Each row of a before or after table is a point. The points were changed in one or more steps. Then noise was added and the rows were shuffled. The steps act on how far a point lies along the listed directions, d1 being the first. Name the steps. A step turns or swaps two directions, mirrors them in a line or flattens them onto one, adds a multiple of one to another, or multiplies one. Angles are multiples of 10 degrees, from the lower direction toward the higher: turns from -170 to 170, lines from 10 to 170 but not 90. Use the fewest steps. Two steps may share a direction if one is a turn and the other turns, adds or multiplies; they go together, in the order done. Otherwise the lowest direction goes first.
(in the rows, 128 means zero)

Directions:
(1): [88 90]
(2): [166  88]
Before, 10 rows:
[[203 130]
 [ 64 111]
 [127  89]
 [103 126]
 [117 124]
 [180 144]
 [ 72 115]
 [189 107]
 [192 160]
 [178 147]]
After (10 x 2):
[[148 159]
 [182 110]
 [ 74 142]
 [194 111]
 [148 119]
 [ 63 160]
 [ 86 179]
 [ 70 139]
 [ 59 133]
 [137 122]]
Steps: turn d1 and d2 by 150 degrees

Directions:
(1): [114 177  71 113]
(2): [ 68 157 168 123]
(3): [130 112 133  52]
(4): [176 179 162 121]
Before (9 x 4):
[[ 46 160  68 151]
 [140 166 124 100]
 [ 89 165 190 155]
 [ 75 142 137 139]
 [117 191 112 113]
 [137  72 150  69]
 [136 177 126  43]
 [ 67  93 138 154]
 [115 127  82 150]]
After:
[[135 170 129 144]
 [202 130 146 152]
 [136 114 162  60]
 [ 93 125  56  47]
 [185 190  75 149]
 [176 121 103 141]
 [102 126  88 104]
 [116 134  63 120]
 [161  66  95 171]]
Steps: add 0.3 times d3 to d1; turn d2 and d4 by -170 degrees

Directions:
(1): [146  81 147 141 188 142 146  49 145]
(2): [149  59 168 123  82 173  88 153 154]
(3): [105  95 137  87  77  52 130  85 123]
Before (11 x 9):
[[153 151 113 162 194 213 139 142 128]
 [113 138 124 112 111  78 146 108 130]
 [ 84 141 116  96 101  98 133 136  97]
 [136  99 122 106 144 113 150  87 126]
 [113 196  93 140  84 124 125 244  90]
 [112 108 136 131 147 121 143  80 159]
 [156 212  71 189 233 147 196  92 105]
 [140 125 100 154 180 139 147 121 133]
 [138 163 112 166 128 144 109 193 151]
 [ 83 149  93 121 169  62 198  50 121]
 [136 152 116  99  96 127 112 180 126]]
After (11 x 9):
[[147 145 122 164 114 157 101 200 161]
 [143 111 107 152 172 150 141 127 143]
 [131 107 116 106 150 110 154  85 123]
 [166 186  86 184 216 166 180 100 114]
 [136 149 116 101  95 127 113 184 126]
 [105 154 116 113 121  71 155 104 122]
 [ 78 152 108  94 111  92 139 132  93]
 [111 117 135 133 152 119 147  79 155]
 [162 116 129 164 172 236 118 156 136]
 [ 78 166  89 123 179  51 207  45 111]
 [114 184  99 135  74 132 121 247  93]]
Steps: add -0.5 times d3 to d2

Directions:
(1): [128 102 185 131 152  97 108  49 144 118 177  70]
(2): [126 139 200  89 160  93 144 169 182  80  90 153]
(3): [183 124 123 182 114 167 197 108 143  63 109 105]
(4): [120  61  92 105 209 170 146 142 161 155 108  96]
(5): [ 45 128 151 120  96 188 160 153 146 107 188 119]
(6): [160 207 136 139 146 164 129 115 198 188 151 134]
Before:
[[ 84  53 132 125 151 148  99  45 130 129 184  68]
 [108 122 189 124 108  56  75 131  90 163 173 116]
 [171 140  54 137  86 169 157 209  92 108  71 157]
 [198 169 101 171 120 100 150  81 121 103  95 152]
 [145  76  47 142 114 102 125 108  56 103 153  88]
 [ 89  76  77 175 126 162 123 163  70 166  95 129]
 [182 189 140 140 113 101 116 130 170 131 122 131]
 [146 114 145 156 172 102 113 128 174 161 130 125]
 [121 160 222 121 128 145 198 174 226  55 125 138]
 [145 178 112 138 159 109 111 143 150 145  82 160]
 [189 123 120 141 163  29  81  53 101 169 127 141]
 [121 141 120 126 174 129  85  69 112 210 195  97]]
After:
[[174 149 114 119 161 126 132 155 190 142 100 123]
 [139 152  82 138 168 126 114 149 136 156  77 152]
 [196 140 146 124 180  22  87  70 135 163 115 153]
 [129 211 173 127 126  90  85  86 122 179 183 143]
 [150 122 113 173 148 119 107 121 151 182 143 124]
 [194 152 116 148 161 100 161 110 153  91  66 155]
 [ 91 124 138 183  66 108 108 153  49 118 109 150]
 [109 104 206  99 168  66  88 149 143 165 154 110]
 [102 136 177 142  90 118  84  31 130 116 206  96]
 [149 129 137 133  86  46 121 103  81  48 152 116]
 [157 123  75 131  77 141 158 212  77  71  64 153]
 [110  73  95 140 177 233 203 155 198 140 137  81]]
Steps: turn d1 and d6 by 20 degrees; turn d2 and d4 by 100 degrees

Directions:
(1): [162 121  79 138 111 129 112  98  96 201 139 120 116 150 121  30 145  81
 112  51]
(2): [139 153 153 126 134  94  95 140 130 145 131  82 130  62 108 208 211  96
 106  58]
(3): [148  70 133 177  88 134 121 223 135 152 129  91 130  92 186 139  52 129
 127  95]
(4): [138 100  76 143 128  77  79 188 110 113 157 109 172 125  94  89 191 184
 184 169]
Before, 13 rows:
[[122 160 132 113 174 102  89 147 131 114 126 121 149  93  89 214 226 119
  124 147]
 [126 118 126 150 107 153 153 143 110 129 126 150 102 156 169  82  41 125
  125 139]
 [131 103 128 139 137 143 137 127 126 116 134 149 106 167 159 104  78 118
  129 139]
 [114 103 126 144 127 122 133 148 136 125 140 140 112 146 151 123  90 152
  140 142]
 [127 125 146 119 125 149 141 102 136 133 115 150 128 159 148 130  85 142
  116 155]
 [137 133 147 128 112  92 103 170 143 117 153 103 155  62 119 189 197 136
  152 126]
 [128 121 120 128 141 177 132 105 114  99 129 153 125 166 134  79  93 141
  143 143]
 [135 134 117 101 138 139 128 104 115 133 134 123 126 122 127  92 133 120
  120 126]
 [108 151 119 127 135  74 113 157 109 106 141 104 156  87 102 162 220 141
  142 104]
 [144 118 133 151 147  77  97 172 143 123 128 117 140  79 118 183 173 127
  147 125]
 [149  78  96 169  73 126  94 189 101 210 136  84 119  82 167 110 128  99
   89  31]
 [131 111  72 140 137  62  73 166 118 129 149 107 167 114  78 101 215 149
  159 136]
 [116 121 128 119 118 138 130 107 127 142 127 122 116 137 112 115 150 116
  126 134]]
After (13 x 20):
[[ 95 145 163 124 118 162 191 112 131 115 105 147 104 130 176 153  60 103
   93 100]
 [122 143 162 125 156 143 165  83 160 111  99 175  99 135 143 169  84 102
  115 148]
 [125 104 126 137 105 139 127 138 129 150 125 111 120 129 127 114 131 117
  127 123]
 [108 147 183 105 116 175 185  82 162 109 121 171 109 126 160 166  76 110
  116 156]
 [144 117 114 114 124 134 118 139 110 144 138 107 131 108 142  94 124 119
  121 109]
 [112 119 163 133 141 188 167 152 155 122  96 160 109 136 180 186  29 108
   97 166]
 [137 113 122 129 127 100  96 149 127 129 135 116 160 126 120 141 157 166
  143 154]
 [112 137 131 125 146  96 114 123 133 119 144 131 117 124 115 156 168 142
  136 131]
 [143 115 120 142 135 129  81 159 107 113 144  99 143  99 117 131 175 137
  148  93]
 [113 158  78  89 128 157 138   9  86 180 126 176  95 192 101  31 173  92
   86 103]
 [136 119 112 135 150  93  94 140 117 115 152 122 129 137 114 127 180 129
  144 125]
 [118 140 160 129 128 149 151  87 149 167  99 127  91 110 151 170  90  52
   62  51]
 [132 156 102 126 138  79  90 135  90 117 153 120 135 122  87 110 209 139
  151 131]]
Steps: multiply d1 by 1.3; turn d2 and d4 by -140 degrees; multiply d3 by -1

Directions:
(1): [113 124 148 147 157  99 164 197 162 211  65 170  64 198 108 143 127 115
 142 165 170 159  99 135 140  90  88  58 132  92  85 176 197  87 113  92
 102 138 189 157 166 123 134  62 158 119 132 176]
(2): [183 148 103  52 143 111 182 126  66 145 145 151 122 150  95 133 210 149
  62 163 134 124 143 108  77 119 103 150 152  62 195 101 187 111  71  96
 189  72 135 129 151  99 156 135  60 102 135  68]
(3): [129 201 123 135  76 129 113 129  87 183 130 113 198 191 149 156 177 134
 149 153 163 111  98 178 113 151 138  94 154  42 117  85 105  91 178 189
 136 100 144 131  95 107  90 189 174 209  67 162]
Before (10 x 48):
[[160 121 113  61 128 133 139  81 112  82 143 151 135  85 116 101 160 136
   91 117  99 126 112 123  92 143 138 183 124 137 171 119 127 137  80  95
  174 117 102 102 122 119 145 103  68  95 148  77]
 [158  87 115  77 143 123 167 126 111 132 135 134 105 110  95 113 154 152
   83 128 129 109 151 101 107 120 107 182 122 142 170 136 144 147  78  90
  156  90 123 117 142  97 168 114  48  85 184  70]
 [108 156 159 161  97 128 131 163 138 210 105 137 127 191 139 157 116 117
  149 141 167 138  83 151 115 114 106  75 138  82  81 162 133  93 149 168
   99 137 185 137 103 113 111 133 184 165  98 184]
 [108 106 133 167 138 107 148 177 192 161  83 158  70 157 130 144  84 116
  132 147 145 145 119 111 158 108 110  73 103 162  69 181 164 114 112  85
   84 167 151 150 124 126 117  70 187 111 120 153]
 [ 85  75 149 194 116 118  95 102 186  55 121 110 123  74 158  97  31 114
  180  80 106 120 144 112 185 126 143 144  96 233  98 150  79 147 153 141
   79 178 104 138 120 153 103 123 151 122 134 149]
 [173  55 114  72 187  84 177 136  93  95 103 152  54  70  83 109 160 154
   58 122  97 143 154  65  90 106 118 179 109 155 196 168 207 162  26  53
  172 146 136 128 183 130 185  64  37   7 212  47]
 [101  91 157 180 190  87 162 186 180 175  51 173  28 162  95 151  73  98
  146 150 156 164 113 120 144  55  78  77 114 135  83 183 196 116 106  69
   96 178 198 166 182 121 115  47 146 114 170 171]
 [123  75 134 114 166 104 172 189 149 191  85 150  67 176 103 147 120 131
  107 167 151 178 129 100 117 100  75 110 112 110 135 166 214  91  79  76
  132 119 199 149 158 119 141  54 121  75 167 135]
 [ 90 115 146 163 123 122 129 176 184 159  96 141  99 169 164 139 107 115
  181 141 150 160  84 126 142 110 120  68  92 131  45 155 150 116 143 149
   60 150 170 160 138 145  99 103 196 151 122 201]
 [109 121 147 180 129 121 129 180 179 163  98 150 104 146 133 121  96 135
  158 136 144 142 105 134 144  99  93  78 113 136  61 161 161 117 115 113
   87 168 159 131 140 146 128  99 170 137 152 164]]
After:
[[176  61 111  69 185  85 178 134  87  94 106 150  58  71  82 110 167 156
   56 122  97 141 155  66  87 107 118 180 111 149 201 164 208 162  26  55
  177 143 136 127 182 128 185  69  35   9 210  43]
 [121 130 132 148 100 104 128 111 126 110 124 123 150 137 145 118 114 129
  147 124 136 113 132 128 144 128 125 129 128 134 132 114 117 109 140 148
  120 126 127 145 122 121 103 154 135 149 104 134]
 [150  78 121  86 149 123 165 131 124 131 129 135  94 107  95 110 140 148
   90 124 127 113 149  99 116 116 106 178 117 155 161 146 145 150  79  86
  147 100 126 118 145 102 169 102  52  80 190  77]
 [108 150 156 162  91 139 117 142 137 177 123 123 140 161 147 150 103 120
  150 125 150 130  94 147 119 125 121  99 132 107  89 153 108 111 154 177
  100 142 165 129  92 119 109 147 178 163 101 173]
 [128 142 134 157 113 126 127 158 144 150 123 137 138 141 137 124 126 145
  142 138 138 127 113 138 124 114 102 100 123 114  89 129 149 118 116 129
  111 145 143 122 126 136 126 136 154 149 140 142]
 [129  76 126 107 152 119 155 157 135 151 114 129  95 142 113 141 118 137
  102 149 132 165 143  97 113 117  93 142 109 130 154 146 183 111  86  92
  143 115 171 134 140 121 139  84 108  78 166 113]
 [109 136 131 140 106 129 127 150 147 144 123 129 136 162 167 141 137 125
  165 141 143 145  91 129 121 126 130  92 102 110  74 122 136 119 145 166
   87 126 152 149 123 135  96 140 178 164 109 175]
 [150 112 120  72 139 127 142  97 130  94 127 160 115  91 112 101 147 129
  100 120 105 135 106 122 101 135 131 168 120 144 155 135 138 133  79  85
  161 128 114 109 131 123 146  82  78  88 155  91]
 [128 117 135 145 163  99 155 142 130 144  95 152  83 144 102 150 113 114
  123 146 143 139 127 122 117  81  97 118 127 113 127 134 168 126 110  97
  133 146 167 150 156 109 109 105 119 132 154 132]
 [131 133 115 137 117 112 147 149 149 147 113 144 112 154 133 148 123 129
  112 150 139 128 128 115 133 126 120  99 115 132 104 143 150 116 114 106
  114 138 134 139 108 113 113 114 166 128 104 125]]
Steps: multiply d1 by 0.4; flatten d2 and d3 onto the line at 130 degrees

Directions:
(1): [105 164 132 145 147 140 181 132  95 171  75 149 110 134 152  98 130 159
 193  60 189 161 113 193 142 100 129 140 190 168 192  87 174 146 152 127
 112 174 162 142 171  42 140 114 101 175 175 154  89 126 156  50 114 147
 211 141  39 157 126 172 136 158 102  83]
(2): [170 113 133 136 102 165  99 150 142 155 202 150 125 141 205 122 159 127
  67 100 150  90 100 225 137 180 127 129 174  99 126 167 101 118  65 163
 110  80 212  75 114 174 104 119 144 202 107 188  34  98 148 114 157  93
 163 153 134 144 109 115 134 166 169 197]
Before:
[[106 143 119 145 136 130 157 128 122 153 113 130 116 121 137 126 128 137
  152 116 149 138 130 131 129 117 118 145 132 143 141 116 161 146 133 134
  137 145 132 139 145  79 136 110 128 134 140 133 151 130 142  97 133 156
  137 130 103 133 145 146 132 135 124 109]
 [151 105 119 129 106 127  88 132 160  82 177  99 151 128 114 153 137 107
   83 148  89  86 124 108 110 147 121 112 106 113  78 148  93 119  94 142
  142  85 110 115 108 181 122 123 160  96  95 106 152 132 110 171 126 123
   72 103 202 104 133  96 106 109 135 156]
 [165 127 123 141 116 164 108 135 124 149 163 132 122 138 181 104 169 138
   95  95 142 116  91 228 136 156 129 131 168  99 129 175 121 114  86 152
  122  96 186  89 117 168 119 131 133 186 111 184  56 100 141 100 143 103
  136 156 143 147 117 121 121 165 149 162]
 [104 145 120 105 119 121 126 119 113 121 103 121 133 121  57 135 111 132
  142 144 102 128 157  71 118 109 120 135  85 141 124 121 131 141 141 107
  117 158  82 167 124 132 137 134 105  82 115  94 177 159 107 139 101 140
   98 114 125 124 132 125 132 103 100  94]
 [123 127 112 117 139 121 153 125 124 142 122 139 131 134 149 117 145 148
  138 118 149 140 132 138 120 121 124 135 144 129 155 109 131 126 129 133
  123 140 142 128 144  95 113 119 115 145 143 122 101 130 135  89 116 146
  151 130  95 137 138 125 128 143 114 122]
 [145 155 128 147 116 155 134 140 117 159 160 162 121 147 197 105 146 140
  116  96 172 124  89 223 138 127 135 140 185 121 153 136 129 120  90 144
  119 141 201  90 130 127 115 108 135 194 145 162  53 109 161  79 138 109
  190 138  84 162 115 127 141 152 137 142]
 [134  81 114 120 105 117  73 141 159  60 189 105 144 100 102 168 135  98
   56 209  65  86 159  61 107 173 119 105  46  95  63 171  93 113  98 125
  140  82  93 101 105 224 113 149 163  56  99  92 189 129  96 211 152 114
   22 117 242  82 138  80 120  89 149 178]
 [162  93 144 107 114 135  64 143 162 126 207 143 133 140 157 149 135 119
   72 162  81  88 116 152 116 168 142 138 108  81  66 167  79 118  73 157
  127  82 160  88  80 220 120 146 152 162  91 148  97  99 135 177 153 100
   92 139 184 103 123  99 128 128 160 191]
 [137 129 132 133 121 148 129 141 150 118 140 134 126 148 127 128 136 119
  106 131 126 122 124 152 113 151 126 133 122 111 109 142 103 127 117 136
  133 112 158 105 112 137 123 118 144 134 138 125  96 126 124 139 120 110
  123 128 143 143 120 125 127 128 153 159]
 [132 125 124 119 127 114 132 125 144 106 142 129 123 127  99 134 122 121
  109 143 105 130 156  94 132 123 127 132 108 120 114 129 101 132 132 129
  134 122 103 140 124 145 130 129 136 120 110 117 148 139 127 144 129 119
   91 124 154 119 145 126 126 121 140 131]
 [118 155 120 146 156 129 171 142 115 172 106 161 127 146 150 117 123 142
  171  74 175 140 123 171 134 118 127 129 171 148 187 111 177 145 137 140
  115 161 169 131 153  89 142 125 122 170 162 152  84 123 147  67 121 139
  179 125  63 152 127 160 143 152 129 121]
 [168  82 135 115 115 120  97 135 141 119 177 117 128 133 153 150 146 120
   56 166 103  89 126 136 126 170 129  90 106  91  98 159  88 101  87 147
  134  79 133  91 111 181  98 142 157 129 100 134  99 120 139 178 146 110
  101 141 181 115 115 102 121 121 141 183]
 [107 127 129 110 134 117 141 131 105 127 102 112 131 122 121 124 110 145
  150 118 142 142 145 113 132  96 132 140 130 145 130 109 126 132 142 106
  128 143 116 132 124  96 127 130 133 129 138 111 142 137 115 120 130 140
  152 119 114 132 140 153 133 129 116 124]]
After:
[[131 108 128 106 117 126 111 137 122 121 149 112 135 126 140 133 121 133
  103 134 128 115 142 124 131 126 131 135 124 119 105 138  98 121 109 120
  127 108 134 106 103 146 114 133 149 138 113 123 121 125 112 145 146 119
  134 123 150 127 133 133 133 132 142 166]
 [103 142 119 136 140 107 149 120 126  94  83  99 140 121  74 135 116 131
  176 117 119 138 133  85 113  88 122 120 118 165 128  88 146 138 158 114
  145 154  72 164 150  82 147 119 129  76 145  80 192 153 117 124  93 164
  109  94 132 113 146 138 109 103  86  71]
 [128 127 120 103 102 130  96 126 129 114 150 122 137 124  76 144 122 120
   95 159  88 101 153  82 116 138 120 130  78 117  99 151 105 132 108 120
  117 124 100 142 103 179 124 136 122  93  90 106 157 149 103 162 117 120
   81 119 161 119 128 103 132 105 124 136]
 [ 64 135 113 131 153  89 163 122 107  77  52 104 129  92  46 140 104 132
  191 166 108 162 172  27 112  87 122 117  65 170 132  85 171 143 192  85
  144 184  40 174 167  82 150 142 116  28 171  54 248 160 105 142 104 170
   74 103 140  95 156 141 122  80  76  56]
 [140 114 112 114 128 128 132 130 135 138 156 140 136 136 162 125 153 140
  106 128 139 123 129 146 119 141 125 133 139 111 136 130 112 119 106 145
  122 115 156 110 128 129 104 120 126 151 125 130  86 123 132 107 127 131
  137 133 121 133 132 111 127 143 131 151]
 [154 127 122 141 131 143 123 153 141 162 177 161 136 149 180 130 137 123
  100  95 152 100 117 187 131 162 126 122 161 108 150 156 136 130  88 159
  113 108 196  95 120 163 123 128 145 184 124 172  53 107 143 104 144 108
  152 133 117 146 117 128 142 157 166 185]
 [ 82 155 143 119 169 105 165 123 106 146  54 141 114 133  93 118  99 159
  225 112 127 173 132 114 123  72 145 154 128 165 145  68 167 153 178 113
  128 196  99 169 148  60 163 138 101 129 173 108 165 132 144 100 101 164
  150 124  68 118 145 168 131 118  81  54]
 [134 121 119 139 116 141 121 135 142 147 166 131 122 124 160 137 140 123
   99 132 133 107 124 146 126 151 117 140 125 113 114 150 130 134  96 149
  135 104 153 109 121 135 121 113 146 146 111 148 128 118 139 124 151 133
  115 136 144 128 138 123 132 139 153 156]
 [123 132 125 120 133 110 143 123 138 108 124 128 121 126  90 130 119 125
  126 138 110 140 159  91 133 112 128 133 112 131 122 118 111 135 144 123
  134 136  96 149 133 125 135 127 131 116 120 111 155 143 128 135 122 126
   98 124 141 120 147 133 127 120 130 115]
 [114 148 131 135 136 138 158 135 133 125  95 134 121 146 109 120 126 131
  151 116 140 147 128 141 114 122 126 136 129 136 133 113 129 137 147 123
  135 144 139 129 131  91 136 116 130 125 163 113 115 136 128 117 105 129
  140 123 109 148 125 146 128 125 129 118]
 [106 131 135 123 159  95 176 118  96 135  55 116 114 127 103 126 119 151
  178 127 139 158 139 107 132  93 130 101 120 157 160  82 158 128 170 112
  136 169  85 157 164  56 132 137 117 104 164 101 152 148 146 117 105 162
  148 130  89 126 131 157 123 114  77  73]
 [134 163 128 149 123 151 147 137 109 161 139 161 120 145 187 100 141 145
  138  89 179 136  93 218 136 115 137 141 189 132 164 122 141 125 105 138
  119 158 193 100 139 106 121 107 128 190 157 155  61 115 163  68 133 119
  198 136  70 163 117 138 142 149 125 122]
 [123 160 122 147 144 148 162 123  93 160  81 133 113 134 146  89 150 160
  176  70 168 163 100 206 140 104 131 139 179 145 171 122 168 133 142 129
  124 158 154 132 154  81 142 128 105 169 155 162  92 118 146  58 116 139
  168 147  80 157 128 157 122 161 106  87]]
Steps: swap d1 and d2
